Rows are points. A path goes straight from each point to the next, and from the last back to the first. The post is the endless flat space through its rows: a point in 2 columns, a line in 3, a plane in 4, and so on, so that a path can go around it. Count how often the path circles the post. Going back the other way cancels.

Post, one row:
[[-5  7]]
Path:
[[ -7  25]
 [ 33  33]
 [ 12  -2]
 [ -9 -51]
 [-47 -23]
 [-40  17]
 [ -3  43]
 [ 22  22]
 [  8  -7]
 [-15 -39]
 [-36 -16]
 [ 11 -44]
 [ 12   0]
 [ 12  57]
 [-34  40]
 [-62   0]
 [-19 -11]
 [ 28 -21]
 [ 47   6]
 [  2  43]
 [-22  21]]
Times around: 0

Post:
[[ -3  34 -49 -29   5  -9  17  28]
 [-26   3 -30  -1  31 -14  24 -63]
 [ 26 -24 -42  53 -37 -67   4 -23]
 [ 20  31   5  27  -4  15 -14  21]
 [ -6   7  19 -33  60 -29   1  10]
 [-28 -44  33   2  46 -59  42  11]
 [-23  34 -30 -58  -6  28  -9 -22]]
Path:
[[-32  27  -1  47  39 -21   3  -3]
 [ -7  47  36 -10  12 -25  15  -9]
 [ 36  23  -6  -8  22 -50  21   0]
 [ 12 -15 -25   1   8 -38  38  15]
 [ -8 -37 -37  24  47 -17  22 -26]
 [ -9 -16 -31  52  -7 -12  30  25]
 [  8 -24 -35 -19  24  -8  47  39]
 [  2 -11  10   3  20 -31  44 -16]
 [  4  44 -23 -52  -5 -45  -1 -21]
 [-24   2  13  -3 -13 -63 -31 -18]
 [-25   4  14  19   7  37 -19 -34]
 [-10 -31 -40 -24  52 -28  15  51]
 [ 16 -16   1 -19  76 -28 -19 -20]
 [-33 -40  -2 -21 -12 -40 -52 -29]
 [-31  18  -3  30 -25  12  16  12]
 [-37  16  12 -25  35 -28  -1 -41]
 [-13  45 -41 -12  21   6 -29 -62]
 [-14 -22   9  -3  14 -16   6  19]
 [-22 -44 -12  -6  16 -37  35   2]
 [  2 -25  -3 -24  27 -57 -61  13]]
Times around: 0

Post (11 x 12):
[[-26  47   7   3  36  -2   2   7 -15  22 -28 -22]
 [ 39  12 -32  25  -8 -37 -34 -28   5   7 -44  -7]
 [  8 -42  -9  23  18  25  -3   8 -10  11 -39 -34]
 [-21 -57  -8 -27  24  -8  15   7 -14  -6   3 -42]
 [  2 -49  32  13  -8   2  46 -10 -53  -9  45 -38]
 [ 21  -5  11 -14   8 -14 -39   3   3   7 -35  38]
 [ 33   0  20   9 -14 -37 -10   7  10  63  -6 -19]
 [-26  60  -3  -8 -53 -34  21   2  51   3 -28   4]
 [ 11  -6 -28  10 -17  43  81 -98 -38  97  21 -99]
 [-11  -2 -20  -4 -25 -55  -6  20 -26  22 -53  26]
 [  8 -32 -43  -8   6  -2 -10  40 -47  25  20  17]]
Path, 9 rows:
[[ 17  49   3   9 -10 -10 -11   3 -19   3 -24 -48]
 [ 10 -12 -47 -67  21 -29   5  -9 -22  -8  -3 -27]
 [ -4 -26 -15 -39  24  48 -28  12 -12 -29   3 -27]
 [  5   6 -30   9   4  20 -61  17 -44  34   5  -1]
 [ 25   4   1 -14  25 -12 -28 -45  44  67   0 -26]
 [  0  20  30  14   8  -4  37 -42  14  38 -30   9]
 [  5   1 -13  15 -38 -31  32 -10 -18  47  13   6]
 [ -5 -17 -31  20 -17  32 -10  10 -22  29   2   4]
 [  8  44  28  -9  -6 -22 -44  -7 -38 -10  16  -5]]
Times around: 0

Post:
[[  0 -35 -31  41  -3   1  34  48  -9  47 -22 -47 -15 -54  -9  -7 -66  17]
 [  2  -2 -18  10 -24  -3  28  -9 -24  11 -18 -31   5 -61 -33  -8 -13 -29]
 [ -5   3   5  -5  -2 -32 -17 -62   4  19  11  33 -19 -18   9  54 -16  16]
 [  2 -13  16   5  29 -32  -7 -29 -44  19  21 -29 -13 -35  26   1  16 -25]
 [ -1  29  28  11  -8 -28  29   2 -37   3   1  55   3   2  67   1  38   3]
 [ 37   4  32  21  44   4  27 -17  -1   5  43  37  20   1  -1  21  30   3]
 [ -1   0  19   9  33  -4  20   0 -14 -20 -20  11  -2 -16  16  52  -2   3]
 [  3  46  30   9   9 -17 -56  12  10  -2  17  18 -42 -20  35 -10  58  12]
 [ -8  36  45  -9   4 -43  62  31 -21  29  11 -29 -36  17  45  36 -15  30]
 [ 17  14  -4   5  30  76 -25  -8 -13  14  40  13 -30   5  25 -17  73 -37]
 [  9  -4 -26 -21  20 -29 -27  21  46   7 -60 -23  23  13  -8  -3  -9  -5]
 [-43  -8 -66   7  -3 -39 -22 -11  -4  -7 -12 -19 -38 -44 -21 -21 -53 -10]
 [ 30  34 -27  20  11  -9  19 -47  17   2 -75  13 -24  -1  -9  11 -27   4]
 [ 41  -5  18 -29   2 -15 -20 -34 -16 -36  20  21 -12  16  42  14   2  20]
 [  4 -36  44 -22 -19 -22  11 -47  20 -13 -32  25 -13   9  14 -16 -30 -20]
 [ -3  -3  22  24 -25 -32 -94  35 -23   7  32  33 -33  18 -19  23  18 -69]
 [ -8  83  28 -33  50  -6 -98  51  18  34  20  31 -31  19   5  -8   6  13]]
Path:
[[-45   6 -78  -3   1  -6 -22 -10 -27  22  39   9 -18  21  13  -9 -14 -14]
 [ 25  -2  58 -26  -5   0  -1 -50 -24  29 -12  12   3  18 -31 -20  -1 -28]
 [  3  10 -48  -3 -38 -14 -11  -2 -77 -13  11  53 -53  10   3  -8 -25 -34]
 [-23  21   5 -41  29 -30   1  -7 -29 -17   5  32 -57  71  38  25   4 -68]
 [-27  36 -14  34  22   0  14  41  -6  62 -12  52 -14 -53 -16  12   1  48]
 [-50 -10 -20  37 -20  -3 -20 -27 -70  22 -19  19 -34  -8  26  31   3 -15]
 [ 38  39  -9  29  15  14 -27  38  -8  -4   9  30  23   2  16 -21   6  15]
 [ 43  39   0  -9 -16 -23  17  10  -1   7 -56  20  50 -12  36 -15 -10 -15]
 [ 18   3  -6 -17  25   7  10 -22   0  39  21 -25 -28  -9   5  18 -14   2]
 [ -5  59   9 -13  33 -37 -57  91 -26 -10  -6 -17   9  -9  -3   5  -4 -31]
 [-31  77  -2  31  -3 -47   4  -2  15  -2  16  18  14 -46 -33  21  -7  -2]
 [ -4  -6  42  16 -12 -10  -8  40  -2 -17  46 -13  17 -30 -12   9  10  41]
 [ 13  13  -6 -26  -9 -14 -29 -10  -6  28 -64  10 -22   9  18 -20  22   8]
 [ 48   6  16  32  -4 -20 -21   3 -11  50 -17  23 -44  -8  30  71  26   0]
 [ 25 -45 -29  15 -22 -22 -46  30  -7  17  46 -56 -22 -49  32 -42   8  -9]
 [ 17  75  40  11  11  38  33  48 -25  39  16  -7 -13  19  22 -10  20 -43]
 [-27  22 106 -19  20 -11   7 -13 -24 -16  23   9 -33  13  70  18  71 -13]
 [  7   3 -66  36 -28  11  10   6 -24   2 -62  34 -19   5  -1  -2  -9  17]
 [  7 -20 -19  36  10 -50   0  43 -15  11 -44  11  -6   9  17 -12 -24  -9]
 [-18  12  55 -15  56   6 -27 -25  -4 -29   5  21 -65 -12   7 -11   5  -5]
 [ 42 -21 -34  29  -1 -15  20 -41   3 -18 -11  33   2 -22  35  35  27  32]
 [ 43  27  51 -40 -14 -41 -10 -20 -14  29 -20  23  18  35  51  34  12 -13]
 [  4  21 -36  22  29  -3  -7   4  24  -7   5  14   7  33  39  59  -9  31]]
Times around: 2
